Rows are points. The points of each table are mixes of a few directions, plus a little noise. Count the directions of each table, and those that both share. Where both have some left over, give the other angles between the two spaces (their principal angles), to ten degrees, smallest first.

First, 6 rows:
[[ 22  14]
 [-25 -14]
 [-17 -10]
 [ 38  23]
 [ 54  31]
 [-71 -43]]
Second, 5 rows:
[[-52 -31]
 [ 33  20]
 [ 30  18]
 [-51 -30]
 [ 40  24]]
Directions: first 1, second 1, shared 1

First:
[[ 76 -52   8]
 [ 21 -11  22]
 [ 29 -25 -20]
 [-55  31 -38]
 [-27  23  21]
 [-45  33   7]]
Second (5 x 3):
[[-47 -63 -11]
 [ 37  51   0]
 [-28 -43  22]
 [ 13  26 -41]
 [ 26  29  29]]
Directions: first 2, second 2, shared 1; angles 90

First, 7 rows:
[[ -9 -50  -7 -10]
 [-47  11  73  12]
 [ 10 -77 -46 -21]
 [  9   7  -9   0]
 [ 32  11 -41  -5]
 [-21  72  63  20]
 [ 27  21 -29   0]]
Second:
[[ 11   8 -24  26]
 [-41 -22  83 -97]
 [ 19  10 -36  44]
 [  5   3 -12  13]
 [  6   4 -11  12]]
Directions: first 2, second 1, shared 0; angles 50

First (5 x 4):
[[ 29  20 -28  -9]
 [-52  72   0  66]
 [ 22 -42   1 -48]
 [  0 -11  -4 -43]
 [  3 -40  28  34]]
Second (8 x 4):
[[-27 -37   6 -12]
 [-18   8  51 -52]
 [ 23  -7 -60  36]
 [-24 -21  20  -8]
 [  8   4 -17  59]
 [ 51  46 -42  49]
 [-14 -16  -1  19]
 [ -2  23  42 -88]]
Directions: first 3, second 3, shared 2; angles 70

First:
[[ 10  71 -40  30   9  34]
 [ 26 -15  22  -7  31 -66]
 [-28 -22  -2 -18 -42  55]
 [ 11 -18  17  -6  17 -42]
 [-43 -13  -9  28 -18  37]
 [ 21  82 -40  28  14  27]
 [ 19 -54  45 -24  25 -82]
 [-17 -29   7 -31 -37  37]]
Second:
[[-44  24 -22  37  68  31]
 [ 14  10  35  42 -10   0]
 [-13 -14 -34 -48   8  -2]
 [  5 -29 -34 -82 -24 -21]
 [-33  22 -10  39  56  26]
 [ 16 -26 -18 -62 -34 -21]
 [ 25   8  44  41 -25  -6]
 [ 50 -26  30 -32 -75 -34]
 [-19  28  15  66  40  24]]
Directions: first 3, second 2, shared 0; angles 30, 80

First (7 x 8):
[[  4  11  16  25 -13 -46  22 -41]
 [-32 -24  -1  31 -45 -38 -10  15]
 [-27  -2  24  20 -14 -59  18 -34]
 [ 65  36   5 -43  16 -37 -11 -15]
 [ 10  11  12  35  -9  86 -16  25]
 [-28 -42 -62  -5   3 -11  28   1]
 [  7  10   5 -63  61 105 -31  48]]
Second (10 x 8):
[[  44  -43   56   27   46   -4   -7  -27]
 [   6   21   11  -13    7   -3   -3   21]
 [ -38   22    3   -6    7   -1   26  -14]
 [ -78   22  -37  -50  -13  -37   31  -27]
 [  41  -10   24  -49    9  -36  -56   13]
 [ -36   -7 -110  -54  -80  -22  -35   34]
 [  76  -52   51   64   76   16   19   31]
 [ -22    1    8   26   -8   17   19  -41]
 [   0   36   -6   16  -23   38    4   22]
 [   3   12    3   35  -23   37    4  -11]]
Directions: first 5, second 5, shared 3; angles 70, 80

First:
[[ 18  28  52 -91   1  10  14  63 -38]
 [-11 -27 -40  67   0   5 -19 -54  31]
 [-16 -19 -40  71  -1 -17  -5 -46  30]
 [ 27 -31  26 -66   5 105 -59  -4  -1]
 [-14  19 -10  29  -3 -57  33   6  -1]
 [  3  29  23 -34  -2 -30  29  40 -23]
 [ -5 -37 -34  52   1  31 -34 -56  32]
 [ -6 -17 -22  36   0   4 -11 -30  18]
 [ 14  14  37 -66   2  21   1  40 -25]
 [ -9  40  11  -4  -4 -74  52  40 -21]]
Second:
[[ 18   2 -38  17 -13  33   0 -66 -17]
 [ 23  16 -32   4  -7  24   8 -46 -33]
 [-32  -5  36   5  11 -60   9  68  32]
 [-10  32   0   3 -41 -53  64 -30  -6]
 [ -6   8  36 -43 -31  -6  26   1   8]
 [  0  12  -4  15  51 -32 -13  77 -23]
 [  6 -65   3   0  29  95 -92  -4  39]]
Directions: first 2, second 4, shared 2

First (8 x 11):
[[ -7  15 -41  -2  -9  26   6 -27  24  22  28]
 [  8 -18  48   2  11 -30  -8  32 -28 -26 -33]
 [  6 -14  36   1   7 -22  -6  24 -21 -19 -24]
 [  9 -20  53   3  12 -33  -8  35 -31 -29 -36]
 [-10  21 -56  -3 -12  36   9 -37  33  31  38]
 [  3  -7  18   1   4 -11  -3  12 -10  -9 -12]
 [ -1   3  -9  -1  -2   6   1  -6   5   5   6]
 [ -8  18 -48  -3 -10  30   7 -32  27  26  33]]
Second, 10 rows:
[[ 24  22 -57  10  11  -9  -3  -5 -15  14  14]
 [ 27  26 -67  11  14 -11  -3  -7 -17  18  18]
 [  2   4 -10   1   3  -2  -1  -1  -3   3   2]
 [ 32  29 -77  13  16 -13  -3  -7 -20  21  20]
 [-13 -13  32  -5  -8   6   1   3   8  -9  -8]
 [-13 -11  29  -5  -6   5   1   3   8  -7  -7]
 [-19 -17  47  -7 -10   8   1   5  12 -13 -13]
 [ -7  -8  18  -3  -4   3   0   1   4  -5  -5]
 [ 16  15 -39   6   8  -6  -1  -5 -10  10  11]
 [-49 -48 121 -21 -25  20   6  13  31 -31 -31]]
Directions: first 1, second 1, shared 0; angles 60

First:
[[ 18   3  -8  -2  72  53   2  40  41 -16  25  22]
 [  8   2   8  -6  -8  -4 -19  12 -20 -13  28   6]
 [-25  -4 -13  18 -14 -10  36 -40  26  35 -69 -20]
 [-15  -1   2   4 -43 -30   4 -29 -16  15 -28 -16]
 [ 47   7   4 -17 113  83 -30  91  29 -54 101  50]
 [-19  -4   2   6 -49 -34   6 -34 -19  15 -32 -18]
 [ 23   4  -2  -4  71  51  -7  45  30 -24  40  26]
 [-24  -4  -3   9 -54 -38  16 -44 -12  27 -52 -27]
 [-18  -1  11  -2 -90 -65 -12 -44 -57  12 -18 -23]]
Second, 9 rows:
[[  29   -5  -52   41  -46   74  -58  -19    8  -30  -22  -11]
 [ -15   -4    8   17   20    8   -1   18   16   12   -4    3]
 [   3   -4  -14   18   31   40    1   14   36    1  -11    4]
 [ -28    8   67  -63   22 -115   58    2  -38   29   31    5]
 [  -1    1   13   -9  -45  -38  -17  -12  -42   -1   10   -7]
 [ -18   12   53  -67   14 -101   57   -5  -36   20   31    8]
 [  43   14  -59   -8   34   81    9  -24   49  -27  -21    6]
 [ -10   -9  -15   41   53   58   -3   33   60    9  -15    6]
 [   0   -7   -2   24  -85  -17  -55  -12  -52  -11    5  -16]]
Directions: first 2, second 3, shared 1; angles 90

First (8 x 14):
[[-24 -14  54  80   7   8  -1   9  35 -12  37 -43   7  66]
 [-15  -9   4  34 -12  43 -21   5   5   6  42 -40  47   7]
 [ 16  22 -69 -23  11  29 -37  18 -30  -2  -7 -13 -50 -45]
 [-18 -23 -20  13 -44  20 -36  32 -35  22 -23 -88  31 -23]
 [-11 -11 -19  36 -21  18 -40  36 -20   3 -11 -84 -14  -1]
 [ -6  24  44 -39  31 -43  33 -32  20  32 -10  77 -34   3]
 [ 46  -5  -1 -60   3 -57  66 -31   6 -53 -39 104  12  -2]
 [ 12  22  17 -43  27 -19  35 -38  16   2   9  87  -1  -6]]
Second, 9 rows:
[[-45  25   3 -22 -24   2 -24  -9  -8  11 -44   8  -2  23]
 [  4   4 -61  37 -31  23  17 -44 -30  20   8  38   6 -12]
 [ 26  29 110  23  20  -6  54  17  36  26  16 -29  20  83]
 [ 15  -8   9 -48   8  51 -32  -8 -11  11 -89 -67 -37   3]
 [-46 -33  75  -7   9 -12  -2  77  29 -26  88  15  20   0]
 [ -1 -40 -32 -10  37 -32 -49 -38  20  -8 -28 -35  -8 -57]
 [-29 -14 -65  58 -21 -23   1 -64  -7  19  39  55  28 -33]
 [ 50  65 -42 -22 -26  12  37  34 -42 -22 -25  29 -21  25]
 [ 26 -28   2  -9  31 -16  -2  34  13 -31  33 -14  -6 -34]]
Directions: first 5, second 6, shared 1; angles 50, 50, 70, 90

First, 11 rows:
[[-28  -5  24  51  17  -9 -26 -31 -11  -6  -9 -38 -34 -16  13 -13 -36 -11]
 [ -1  -9   7  13   9   5  25  14   5 -23   0 -12 -19 -12  -9  16  10 -17]
 [ 12   3  13   0   5   2   7   1  -9  -3   5  29  20   1 -14  -6  33   9]
 [-34 -13 -70 -12  62 -25  15  10   5 -42 -10   8 -14  23 -14   3 -27   5]
 [ 57  32 -76 -45 -65 -15  30  27  17  31  23 -12  41  57  56  33  21 -31]
 [  3  30  19  42  -8  16   3   5 -14  22  24  10   2 -11  -2 -24   6 -10]
 [ 25 -34   4 -65  28 -51 -30 -52 -25 -27 -40  62  76  46  -3   1  67  57]
 [ -2 -15  43 -33 -29  37   0  20  22  16  -4   0 -15 -41 -27   7  -3  12]
 [-34   9  34  77   8  20  -7  -2  -2   4  10 -51 -62 -42   1 -15 -51 -29]
 [ 12 -19  -5 -22  22 -11  19   1  -3 -31 -10  21  18  14 -13  18  37   9]
 [-13  22  10 -12 -51  29 -31   9  15  61  12 -17 -12 -22  10 -24 -53   3]]
Second, 11 rows:
[[   1   34    0   16  -25    4  -28  -10  -13   44   16    9   18    6
    17  -31  -15    4]
 [ -16   31  -20    5  -31   17  -18   12    7   49   18  -11   -8   -5
    14  -23  -51   -5]
 [  13    9   19  -11  -10   17    4    9   -6   16    8   34   21   -7
   -18  -12   28   14]
 [ -24    7    7  -20  -16   47    6   42   25   25   12    5  -30  -42
   -33  -12  -40    8]
 [ -21  -15   38   12   18   13  -15  -11   -3   -7  -10    3  -18  -30
   -23  -11   -9   13]
 [  10    5    8    6   -2   -7   -6  -12  -11    3    2   14   19    8
     3   -5   19    7]
 [  39   35   -8  -11  -33   -1    5    5  -15   32   23   46   59   28
    12  -14   48    6]
 [ -12  -63  -23  -27   43  -14   48   20   29  -85  -31  -45  -54   -7
   -19   66    0  -18]
 [  15  -76  -10   10   71  -73   31  -45   -8 -121  -54  -44  -13   37
    17   75   54  -18]
 [  20   26   15    1  -19    5   -9   -4  -18   31   14   38   40    9
     1  -25   27   13]
 [ -29    5  -30   19   -3   -9  -17   -7    9    9   -3  -48  -35    2
    28   -2  -65  -18]]
Directions: first 6, second 4, shared 4

First:
[[ 36 -63 -84 -48 -44 -24  -7  43 -52   3  64 -20 -11  14 -18  67 -48 -61
   -5  53]
 [-42  73  98  57  51  28   7 -51  60  -4 -76  23  13 -16  22 -78  56  71
    6 -62]
 [-23  41  54  31  28  15   4 -27  33  -2 -42  13   7  -9  11 -43  31  39
    3 -35]
 [ -3   4   5   3   2   1   0  -3   3   0  -4   1   0  -1   2  -4   3   4
    0  -3]
 [  7 -11 -15  -8  -8  -4  -1   8 -10   0  12  -4  -2   3  -4  12  -9 -11
   -1  10]
 [ 10 -17 -24 -14 -12  -7  -2  12 -14   1  17  -6  -3   4  -5  18 -13 -17
   -1  15]
 [ 42 -74 -98 -57 -51 -28  -7  50 -60   4  75 -24 -12  16 -21  78 -56 -71
   -6  62]
 [-27  47  63  36  32  17   4 -32  38  -2 -48  15   8 -11  13 -50  36  45
    4 -39]]
Second (8 x 20):
[[  4  41  12 -27  -7  12 -45 -18 -45  33 -38  -9 -69  13  -1  53 -36  28
   -7 -13]
 [-37  92  98  38  43  33 -19 -58  30  15 -92  17 -28  -7  20 -43  31  82
    2 -66]
 [ 24 -87 -76 -11 -27 -29  39  51   4 -29  86  -7  58  -2 -13   0  -2 -75
    2  53]
 [ 15 -47 -44 -10 -17 -17  17  28  -4 -14  47  -5  26   0  -8   7  -6 -41
    1  30]
 [ 29 -76 -79 -26 -34 -26  19  47 -20 -16  76 -13  29   4 -15  27 -21 -68
   -1  53]
 [ -5  50  30 -12   4  16 -37 -26 -27  28 -48  -3 -56   9   4  30 -20  39
   -5 -24]
 [ -8  12  18  11   9   4   3  -8  13  -2 -12   5   5  -3   3 -16  11  12
    2 -11]
 [-22  18  41  39  28   7  22 -16  48 -16 -19  15  35 -14  11 -60  42  21
    5 -24]]
Directions: first 1, second 2, shared 1

First (9 x 20):
[[  31   86   39  -70    1  -72   -1   44  -39   45  -49   30   40  -41
   -26  -37  -25   -8   42   41]
 [  -8  -28  -69    8  -33 -121    1   40  -47   10   51  -26   -4  -16
    81   39    4  -20  -56  -55]
 [  -9  -49  -48   40  -20  -20   -8   -8  -15  -12   36  -21  -19    1
    47   25    1   15  -34  -39]
 [ -18    3    6  -22   35   49   12    4   43  -23    6   24    9   29
   -43   -5    8  -31   -2   -2]
 [  -2  -24  -41    8    0  -11  -13    5  -16  -13   22   16   -2   -4
    11    2  -23   14  -18  -35]
 [  -4  -30   14   46  -16   39    3  -38   16   -4    2  -41  -26   12
    22   18   27   16   -2   12]
 [  15   58   66  -30   -1   -2   13    3    5   31  -49   -8   15  -11
   -25  -18   16  -12   41   59]
 [  -4  -14   11   16   13   63   -2  -26   25  -17   -5    5   -9   15
   -23   -7    1   13   10    7]
 [  -2   -2   20    3   23   77   -4  -24   29  -18  -14   20   -2   15
   -43  -18   -8   14   20   14]]
Second:
[[  23    2   34   33  -35   -5   23  -23  -22  -16    2  -40   -1  -41
    15  -18    3   68  -15   19]
 [   3   26  -48  -26   12   10  -41   22  -23    0   36   34    3    2
   -23  -20  -41  -19   -3  -17]
 [  19  -13  -29  -25   29  -10  -33   12  -14    7  -32   52    6  -17
   -12  -26  -60   20   30  -30]
 [ -15    4  -18   23  -25  -12    6    7  -24   -4   36   -3    4   10
     4   17   12    6  -26    0]
 [  -2  -25   13   65  -42   -3  -40  -43  -25   73  -72  -14  -40   22
    44   44   23   31   75   46]
 [   3   32   29    2  -15   17   25    2  -14  -23   12   13   26  -16
   -38  -20   -2   38  -11   23]
 [ -10   -3  -17  -35   39   17  -29    4   52   25    4  -35  -35   39
    26   16   23 -110    8  -13]
 [ -22  -22   34  -36   35  -13   88   27   67  -54   13   -3   32    5
   -15    4   40  -35  -57  -26]]
Directions: first 4, second 6, shared 3; angles 90
